Each row is a point. To make a cloud, some directions were put in groups of two or more. Within a group, all points are equally far from the middle, so they leave a hole (a ring in 2 directions, a hollow ball in 3). The other directions are filled evenly. Then the cloud was stretched, turned, moved and blurred a little. How many holes are there, and how many directions does each take, smallest first?
In the rows, zero is written as 128.

Cloud (21 x 3):
[[149 171 184]
 [ 99  59 143]
 [108  56 185]
 [ 91  90  91]
 [ 53 152 149]
 [120 195 153]
 [127 204  79]
 [ 74  84 100]
 [131 101  95]
 [ 75  88  93]
 [121 217 110]
 [ 90 212 128]
 [ 81  96  83]
 [126 165  68]
 [136 179 172]
 [198 149 138]
 [ 60 157 152]
 [105  69 120]
 [139 182  82]
 [ 97  61 141]
 [ 69 100 164]]
Holes: 1 (2)

Cloud (20 x 3):
[[186  77 110]
 [187 143  68]
 [193  95 108]
 [ 93 126  67]
 [160  70 168]
 [173 175 107]
 [135 106  56]
 [143 159  48]
 [119  43 156]
 [152  81 177]
 [133 164  51]
 [ 91  96  80]
 [148  66  88]
 [125 188  76]
 [ 77 125 161]
 [140 166  51]
 [ 65  94 142]
 [177 109 157]
 [162  79  79]
 [ 78 138 152]]
Holes: 1 (3)

Cloud (27 x 4):
[[149 215 146 119]
 [ 88 170 167 103]
 [160 112 159  84]
 [167 172  48 165]
 [117 194 130  67]
 [116  54 146 109]
 [138  79 176 167]
 [107 132 114 172]
 [133 217  57  80]
 [160  61 140 152]
 [145 154 188  95]
 [144 125  50 157]
 [192 170 130 155]
 [181 184 112  96]
 [106  79 186 144]
 [163 211 136 145]
 [175 187 141 101]
 [ 80 104 154 134]
 [196 116 118 141]
 [133 241  58 119]
 [ 97 122 103  68]
 [ 87 137  77 137]
 [105 163 177  84]
 [121 135  39 134]
 [166 206 124  95]
 [130 224 114  84]
 [166 203  48 157]]
Holes: 1 (4)

Cloud (26 x 4):
[[ 42 161 156 113]
 [177 144  72 134]
 [125  75  92  52]
 [127 114 196  83]
 [123 204 186 134]
 [147 162 116 187]
 [ 98 186 130 116]
 [109 190 134 111]
 [101 109 158  27]
 [ 90 118 188  40]
 [ 98 122 195  41]
 [117 196 181 163]
 [ 39 130 126  97]
 [116 138  67 170]
 [172 176 164 152]
 [190 150 128 148]
 [ 60 174 146 119]
 [181 163 173 127]
 [167 183 193 114]
 [172  88 107  97]
 [171 148  92  81]
 [165 184 196 105]
 [159 168 127  68]
 [165 153  78 108]
 [ 83 108 164  33]
 [152 178 131  77]]
Holes: 2 (2, 2)

Cloud (29 x 4):
[[ 26  81 130 108]
 [106  83  76 111]
 [ 65  86  76 138]
 [139 135 148 106]
 [ 81 159 200 144]
 [ 39 124  93  65]
 [ 98 177 197 139]
 [ 83 110  90  79]
 [ 77 124  75 132]
 [ 97 147 174  80]
 [136 115 150 215]
 [ 54  39 126 140]
 [128  99 125 219]
 [ 40  98 137  65]
 [142  92 177 122]
 [ 73 131 174  72]
 [ 89 127 121 199]
 [103 185 152  80]
 [158 124 150 197]
 [ 94  64 178 119]
 [ 42  92 167 105]
 [116 196 167 118]
 [ 96 135 135 202]
 [111 176 191 139]
 [ 58  36 106 120]
 [123 181 175 133]
 [112  90  75 163]
 [120  98 147  84]
 [125  61 127  87]]
Holes: 1 (3)

Cloud (52 x 6):
[[125  72  81 193  84 108]
 [112 125  87 137 125 124]
 [ 40  49 104 107 106 208]
 [166  52 116 119  85  46]
 [171 130 142 107 120 141]
 [120  63  76 155 144 193]
 [216 117 142 162  85  25]
 [ 80 112 114  74 105 158]
 [184  95 150 131  75  83]
 [126 191  63 135 106 118]
 [117 159 147  84  86 109]
 [ 64 163 115  69 142 189]
 [169  73 187 124  64 138]
 [108  68 137 165 138 102]
 [135 123 101 102 135 173]
 [212 141 129 149 129  37]
 [143  81 107  54 107  98]
 [176  98 132  97 139 183]
 [ 84  64 187  95  95 201]
 [130  69 157 162  85 151]
 [203 158 135 137 128  74]
 [191  46 110  93 123 169]
 [209 125 150 111 100  70]
 [152 129 163 113  83 124]
 [ 74 106 116  77 129 125]
 [122 136 163  53 122 185]
 [103 140 155 105 121 236]
 [206  79 103  10 111 129]
 [ 89 121 113 158 122 157]
 [136 154  97 177 130 152]
 [226 124 156  54  57 134]
 [197 119  94  14 147  79]
 [111  90  67 149  76 169]
 [128  74 158  93  92 173]
 [202 122  98 104  74 104]
 [116  86 107 165 148  40]
 [142 120 120  92  86 142]
 [ 59 133 157 150 159 141]
 [ 95 167 117 186 103 158]
 [118  76 123 197 100 124]
 [130  20  97 215  62  98]
 [183  73 157 170  63 131]
 [206 151 127  66  67  41]
 [179  79 136  94 112 180]
 [241 161  94 149  96  19]
 [124  84 181  54  95 208]
 [107  56 109 135 118  72]
 [169  23 166 180  70  81]
 [164  89 122 105 126 123]
 [ 89 124 122 116  92 126]
 [ 89  62 146 179 126 161]
 [ 78 140  87 145  67  74]]
Holes: 0
